Each row of a before or after table is a point. One or more steps were done to the points. Then noise was added and the rows were shuffled. The steps act on how far a point lies along the listed directions, d1 being the first. Write out the steps. A step turns or swaps two directions, mirrors them in a line or flattens them onto one, adds a multiple of one to another, or multiplies one. Angles are multiples of 10 degrees, from the lower direction toward the higher: turns from -170 to 170, lines from 10 to 170 but not 90. Use the fewest steps. Two steps may share a direction if one is a turn and the other turns, adds or multiplies; they go together, in the order done. Otherwise the lowest direction goes first.
(in the rows, 128 means zero)

Directions:
(1): [130 188 139]
(2): [161 118 179]
(3): [ 76 124 161]
Before, 13 rows:
[[130 120 111]
 [130 131  89]
 [101 116 141]
 [144 176 151]
 [198 101 118]
 [110 194 181]
 [121 175 134]
 [137 104 171]
 [ 87 149 158]
 [ 89 166 158]
 [129 149 121]
 [173 136 157]
 [ 85 154 146]]
After, 13 rows:
[[134 142 106]
 [ 99 178 127]
 [200 110 190]
 [120 190 140]
 [115 118 108]
 [145 169 111]
 [189  61 158]
 [180 160 146]
 [171 202 172]
 [157 112 215]
 [106 125  64]
 [111 180 146]
 [ 98 139 144]]
Steps: turn d1 and d3 by -40 degrees; multiply d2 by 2

Directions:
(1): [114 129 145 125 121 223 106 128]
(2): [103 204 113  77 151 126 128 109]
(3): [ 87 131 203 120 140 108 120 173]
(4): [123  85 134 103 199 141 169 106]
(5): [166  98 128  51 111 122  95 146]
Before, 11 rows:
[[115 110 147 129 150 161 123 116]
 [121 112 125 166 123 128 137 139]
 [120 152 136 120 108 108 121 135]
 [125 118 145 147 126 151 130 131]
 [137 136 125 135  82 139 100 154]
 [125 117 151 140 139 143 129 123]
 [149 143 112 101 113 110 112 138]
 [137 140 118  96 116 121 118 128]
 [121 110 143 126 137 131 137 138]
 [117 130 127 144 126 151 134 122]
 [133 149 127 102 106 118 114 139]]
After, 11 rows:
[[104 248  91  97  95 132  98 130]
 [124 179 120  65 124 124 112 131]
 [118 144 120 157 107 125 124 142]
 [135 170 117  67 129 105 112 137]
 [114 137 115 169 129 145 149 111]
 [130 145 121  84 132 119 126 125]
 [131  71 134 184 136 165 137 108]
 [136 104 142 163 125 150 127 120]
 [137  87 142 135 121 143 130 144]
 [129 133 127 166 114 155 133 121]
 [115 179 134  67 121 121 108 130]]
Steps: turn d1 and d3 by -50 degrees; add 1.5 times d3 to d5; multiply d4 by 2.5; turn d2 and d4 by 60 degrees

Directions:
(1): [108 145 131 142 120 167 168 171  58  96 146  75]
(2): [120 170 143 133 107 139 127  76 152  57 189 147]
(3): [184 102  50 128 145 138 123 153 147 121 187 115]
(4): [180  73 137 140  84 151 154  60 101 130 110 112]
(5): [125  92 131 184 103 147 142 175 133 101 117 207]
Before:
[[193  76 104 112 140 101 107  80 186 171 119 125]
 [123  69 127 142 147 116 124 156 155 177  66 177]
 [ 98 105 124 116 178 119 127 183 118 154  93 144]
 [157 120  96 131  92 178 153 107 119  90 171 102]
 [145 107 150 106 130  80  98  52 176 177 105 148]
 [145 146  82 146 137 129 107 129 176  95 185 164]
 [ 70 179 176 147 104 125 146  86 117  99 125 145]
 [103 121 170 114 136 101  99 119 158 183  58 175]
 [184  59  95 156 109 123 141 137 130 165 103 168]
 [105 160 131 124 160 105 104 177 193 126 126 183]
 [ 68 177 155 134 142 111 118 132 140 118 135 123]
 [ 99 118 138 177 134 130 156 184 114 103 129 153]
 [116 128 166 116 154 114 113 139 108 161  94 100]]
After, 13 rows:
[[135 106 169 135  96 100 129  73 134 163  71 170]
 [ 75 155 172 135 149 112 152 152  85 131 111  77]
 [101 104 122 100 195 109 127 185 108 183  76 117]
 [155 115 105  70 171  78  69  94 196 215  96 130]
 [184  63 134 146 116  96  98  72 224 149 101 216]
 [102 154 142  95 179  82  92 168 188 185  81 158]
 [153 108 108 118 171 124 108 164 116 157 129  93]
 [123 181 104 108 142 123 133  83 124 109 182  76]
 [189  83 108 108 135  71  78  45 228 171 142 191]
 [108 152  99 122 164 115 109 161 137 141 155  92]
 [ 96 150 154 156 120 118 109 123 167 110 111 199]
 [117 100 146  96 163  87 102 107 166 208  51 134]
 [115 135 150 164  61 189 168 110 104  55 155 135]]
Steps: multiply d1 by 1.6; add 0.7 times d4 to d2; turn d3 and d5 by 110 degrees

Directions:
(1): [101  80  96  96 165 149 118 103  73 103 193 110 147 167 136 159 128 173
  62 120]
(2): [102 121 151 147 152  33 119 163  89 151 145 183 109 142  66 110  96 111
  95 131]
(3): [137 112  68 133 134 166 157 200  78 136  96 106  84  56 119 123 120 119
  91 156]
(4): [114  78 152 119 157 135 112 170 113 119 158 115 197  77 134 139  68 112
 204 112]
(5): [158  92 154 142 103  93 165 153 100 140 188 117 115 136 173 158 208  84
 151 165]
(6): [ 87 158 171 192 152 100 123 154  94 122  84  59 138 137 187 127 139 148
 106  86]
Before:
[[125 147 218 147 115  11  95 102 159 133 174 208 146 208 107 113 128 109
  179 102]
 [164 130 149 123 105 119 139 140 131 142 119 126 116 105 125 108 137 100
  156 152]
 [140 133 127 143 124  89 144 141 153 136 134 128 114 117 132 114 155 108
  156 154]
 [147 168 101 134 113 154 145 114 148 151  67 126  50 124 128 126 149 146
   88 152]
 [141 147 148 126  93 145 139  85 169 134 115 138 125 156 145 119 157 121
  174 127]
 [143 154 154 150 115 153 161 158 131 124  72  95 122  96 174 113 130 116
  134 119]
 [149 124  87 124 119 162 142 129 139 126  86 114 127  98 134 128 112 152
  117 122]
 [142 117 114 139 122 147 146 149 107 135 120  78 114 119 175 152 158 119
  121 137]]
After (8 x 20):
[[146 170 114 156 108 111 162 121 120 160  83 123  20 152 141 133 193 140
   52 163]
 [110 105 110 128 158 105 119 162  86 142 131 129 121 121 103 133  87 129
   94 126]
 [129 138 161 139 138 114 116 154 116 133  94 105 144  95 124  99  88 122
  152 118]
 [111 156 171 157 115  73 133 110 132 147 111 152 108 176 124 107 147 120
  133 117]
 [163 127 103 148  99  95 170 137 111 148 111 133  74 137 136 133 180 127
   75 154]
 [107 147 199 121 141 149  61  80 199  84 126 117 240 150 170 124  60 162
  248  43]
 [114 135 154 157 144 101 158 164  76 127 110 107 107 135 155 120 133 131
   66 119]
 [102 136 131 146 162 106 114 149 148 121 108 106 155  98 127 105  86 138
  162 114]]
Steps: turn d1 and d6 by -60 degrees; turn d2 and d5 by -150 degrees; add -1.5 times d5 to d4
